Every row gives one point. Any point is a mix of the corners, with weights that add up to 1. It lies inside the corners' shape when no weight is negative. Is each point inside? If not, which corners have a negative weight?
(in the rows, 128 means zero)

Corners:
(1): [118 102 149]
(2): [112 249 111]
(3): [148 109 135]
(4): [115 113 115]
Points:
[143 116 133] -> inside
[116 204 121] -> inside
[119 115 125] -> inside
[112 166 129] -> outside (3)
[118 108 146] -> inside

Corners:
(1): [118 105 112 111 160 116 174 138]
(2): [109 117 179 147  77  97 162 107]
(3): [131 165  99 123 149 107  21 117]
(4): [118 115  92 181 163 141 159 136]
(5): [111 135  91 132  76 132 156 117]
(6): [116 141 126 121 148 141 170 191]
(7): [120 109 100 137 105 112   7 152]
(8): [ 82 114 124 116 137 160 154 111]
(9): [ 73 132 104 151 152  93 176 140]
Points:
[108 124 120 126 118 141 139 129] -> outside (9)
[110 132 133 137 118 109 122 121] -> inside
[118 134 128 143 147  92 112 146] -> outside (5, 8)
[ 80 114 122 135 131 139 173 129] -> outside (1, 3)
[101 133 111 141 134 119 167 127] -> outside (7)
[ 93 122 117 129 139 130 155 130] -> inside
[122 125 108 139 125 108  96 140] -> outside (8)

Corners:
(1): [ 89  90 108 160 181 216  98  88 111 193  63]
(2): [113  41 225 105 156 155 118 121  42 102 133]
(3): [196  93  83 147  78 157  82  50  85 160 179]
(4): [200 185 101  99  89  51 183  65 157  91 109]
(5): [ 58 157 117 126  97  88 150 101 190 144 205]
(6): [119 125 149 114 153 132 146 159 199  90 173]
(7): [161  62  86 145 195 117  79 139 186 227 209]
(8): [116 153 110  84 112 162  58  77  53  86  98]
(9): [ 55  97 107  97 141 203 118 130  96 238  68]
(10): [ 80 191 212 108 165 160 105 125 206 173 131]
(11): [158 158 163 162 150  98 119 166 144 110 160]
(12): [141  57 145 121  71 115  72  66 113 125  63]
Points:
[148 131 123 115 107 101 132  89 145 124 122] -> inside
[ 92 150 131  93 150 134 144 110 145 146 145] -> outside (3, 11, 12)
[160 111 156 129 134 129 106  97 133 167  95] -> outside (5, 6, 8)
[125 106 113 110 120 149  96  80 109 169 118] -> outside (6, 11)
[129 130 121 130 133 136 116 114 147 154 137] -> outside (2)
[111 160 115 121  99 123 120  80 145 146 115] -> outside (2, 6, 7)
[125 122 142 123 152 136 107 125 161 151 152] -> inside
[146  96 122 131 125 129 109 107 110 137 138] -> outside (10)
[126 109 137 122 132 146  98  97 103 143 126] -> outside (6)

Corners:
(1): [116  71  80 162 161 158 138  85 136 146 157 112 177 112]
(2): [ 75  85  73 149 132 179 113 114 120 210 152 163 130 139]
(3): [214 199 136 100 152 103 134 134  56  82  87 141 158 108]
(4): [203 208 161  48 134  75 158 162 126 107  95 120 164 157]
(5): [222 249 158 136 161 102 134 106  88  82 121 112 118 147]
(6): [108  91 146 113 107 171  78 181 111 128  84 172 118 154]
(7): [181 177 133 137 112  88 112 132 118 131 128 119 117  95]
(8): [118 220 126  89 165  81 134 132 119  86 144 124 141 134]
(9): [109 103 150 128  82 100 158 147 121 136 123 187 108 164]
(10): [ 88  59 143 187 133 129 148 106 120 202 154 123 143 120]
(11): [129  76 134 141 161 127 132  81 146 170 131 166 124  99]
(12): [192 205 149 102 125  81  97  98  75  97  92 114 149 135]
(13): [106  37 149 141 137 170 147  84 111 191 157 125 105 106]
(14): [ 78  68 103 118 108 164 113 152 128 142  44 157  95 158]
(15): [ 70 110 148 118  68 179 123 156 129 146  80 191 128 130]
Points:
[114 112 112 156 139 137 142 101 125 165 160 141 132 105] -> outside (4, 6, 12, 14)
[135 128 137 117 124 126 131 131 115 140 118 146 130 139] -> inside
[119 100 118 135 123 137 126 126 117 152 112 148 142 129] -> outside (5, 8, 13)
[140 128 144 122 132 122 137 114 112 147 120 136 125 127] -> outside (1, 6)

Corners:
(1): [117  76 187 108 132 114 101  84  97 186  87 120 142 108  73 202 126 158
 111 131]
(2): [ 83  56 126 179  37 161  65 101 115 148 173 141  75 148 182 115 157 129
  91 158]
(3): [151 206 135  37 115 111 117 118  80  93 139 137 143 166 128 127  98  79
  96 123]
(4): [152 134 109 112 195 159 219 107 185 192 173  96 157 138 151  93  76 190
 163 181]
(5): [134  78  73  81 143 143 179 167 184 102  91  54 154 113  47 166 148 173
 189 102]
(6): [ 57 130 127 215 178 140 112 137 141 172 122  75  81 176 122 113 123 168
 198  78]
(7): [138 210 100  73  89 123 153  96 140  98 165 190 161  87 129 161 191 159
 148 151]
(8): [184 193  94  80 100  75 161 161 151 141 162 133 119 140  73 113  41 196
  96  81]
(9): [130 124 176 130 131  59  52 101 192  92 187 163 179 121 114  79 144 153
 114 147]
(10): [ 98  77  80 186 148  79 102  68  98  50 133 173 152  75 162 101  84 159
 173 115]
(11): [127  99  68  90 171 171 170 190  75 207 104 102 159 133 101 180 188 174
 142 172]
(12): [145 113 189 187 191 178 129 149 116 163 141  87 106 103  79 194 178 107
 109 116]
(13): [106 138 150  56 136  95 181 177 207  92  61 202 133  67 187  92 172 186
 124 196]
(14): [189 123  98 190 214 195 167 144 145 111 117 147 168 152 126 138 163 141
 196  74]
(15): [112 131  75 152 163  69 123 175 134 105  85 159 103 148 169 210 136 118
  96  64]
(16): [ 58  49 108  65  55 106 141 132  91 203 187  94  92  77 205  92  87 188
 106  81]
(17): [159 179  68 169  83 142 172 141  75 111  91  93 189  52  91 143 121 117
 170 114]
(18): [112 142 150  90 110  68 134 177 104  76 101 170 146 165  80 155  52  92
 167  96]
(19): [ 95 116 118 123 105 183 135 190 169 196  98 156  80  93  60 196 122 109
  70  32]
(20): [150 123 166  98  72 171  76 133  76 161 141 121 143  51 116 134  92 110
 158 129]
(21): [160 155 101 137 162 115 183 167 174 225  94 104 113  42  59 111 126 137
 194  77]
Points:
[128 112 134 124 139 125 131 125 124 151 113 126 136 107 102 155 128 147
 139 114] -> inside
[104 135 158  86  88 129 130 152 183 153 142 150  94 103 122 112 114 140
 107 119] -> outside (1, 10, 11, 14, 15, 17)
[126 124 117 144 143 147 138 147 136 144 121 130 127 122 112 145 130 139
 145  93] -> inside
[134 129 133 112 117 135 121 135 116 146 129 131 137  95 115 146 125 138
 140 122] -> inside
[120 123 119 128 131 118 127 138 131 137 121 127 125 109 115 149 146 144
 123 103] -> outside (4, 18, 20)
[119 128 120 108 123 119 141 144 131 143 117 129 133 103 117 139 128 149
 133 127] -> outside (14)
[115 123 127 136 125 126 126 134 126 144 134 140 121 120 134 135 122 139
 130 119] -> outside (5)

Corners:
(1): [128  81 124  97 155 119 137 158  79 118 171 117 155 115 119  92 119 121
 113 101]
(2): [127 101 139 223  68 115 117 127  89 121 143 136 100 117 163 143 139 121
 166 136]
(3): [143  87 109  98 155 112 149 113 129 142 106 116 123  87 123 166  95 114
 104 111]
(4): [128 109 116 154 133 100 156 112 114 106 144 140 148 171 140 148 128 135
 135 129]
(5): [122 101 141 104 145  99 151 117 149 144 122  82 137 116 119 100 149 150
  92 135]
(6): [102 168 137 150 139 107  86 153 128 115 146 114 148 129 129 135 112 135
  88 162]
(7): [148 103 123  93 153  89  99  71  95 124  98 141 141 109 136 110 117 137
 110 144]
(8): [137 107  93 183 137 116 123 134 131 158 128 132 130 131 151 126 142 111
 131 139]
(9): [131 121 117 118 142 132 182 141  89 116 136 101 154 126 131 109 123  43
 108  60]
(10): [135 203  75 134  95 249 149 128 129  92 116 146 141  87  99 150 134 140
 144 114]
(11): [140  84 110 113 148 155 107  72 131 204 124 147 142 118 133 146 121 129
 112  82]
(12): [119  88 103 104 103  98 132 149 104 133 192 105 139 114 130 106 151 109
 114  70]
(13): [140 106  96  97 155 125 157 151  84 119 163 143 140 100 129 139 129 149
 127  37]
(14): [ 98 107 114 123 135 102 140 134 119 104 146  82 116 165 164 127 140 137
 209 146]
(15): [ 86 131 151 108 127 102 115 145 184 112 118 149 119 124 151 145 121 154
  95 158]
(16): [ 95 103 106 102 130 108 155 108  90 111 123 131 127 116 142 136 107 145
 100 149]
(17): [104 129 122 184 153  99 122  71 167 184 137 142 159 115 140  92 152 132
 214 152]
(18): [112 122 130 210 139 159 143 131 123 114 128 122  85 114 129 159 131  54
 112 130]
(19): [132 159 106 115 155 125 142 140 146 184 129 143 114 119 106 133 134 118
  92 140]
(20): [ 99 102 131  98 151 100 132 149 113 117 113 116 155 115 101 136 153 142
 102 140]
(21): [123 104 139  99 134 104 166 116  97 100 127 100 146 104 156 139 164 118
 117 155]
Points:
[118 102 126 124 142 102 138 124 119 133 135 117 133 123 138 128 134 126
 120 128] -> outside (10)
[121 131 112 162 123 137 105 115 136 152 122 151 116 102 131 155 121 128
 120 133] -> outside (1, 4, 5, 9, 14, 21)
[119 117 124 136 125 119 133 120 121 128 131 129 127 117 136 140 131 127
 125 122] -> outside (1, 8)
[119 109 125 121 137 100 145 146 106 117 139 114 133 127 136 121 139 116
 103 126] -> outside (3, 10, 11, 17)
[122  94 123 121 156  98 138 129 119 134 139 114 144 125 138 119 134 111
 120 112] -> outside (2, 10, 16, 19)
[118 123 115 141 132 130 130 126 118 130 136 128 134 122 131 127 132 125
 131 122] -> outside (3, 21)
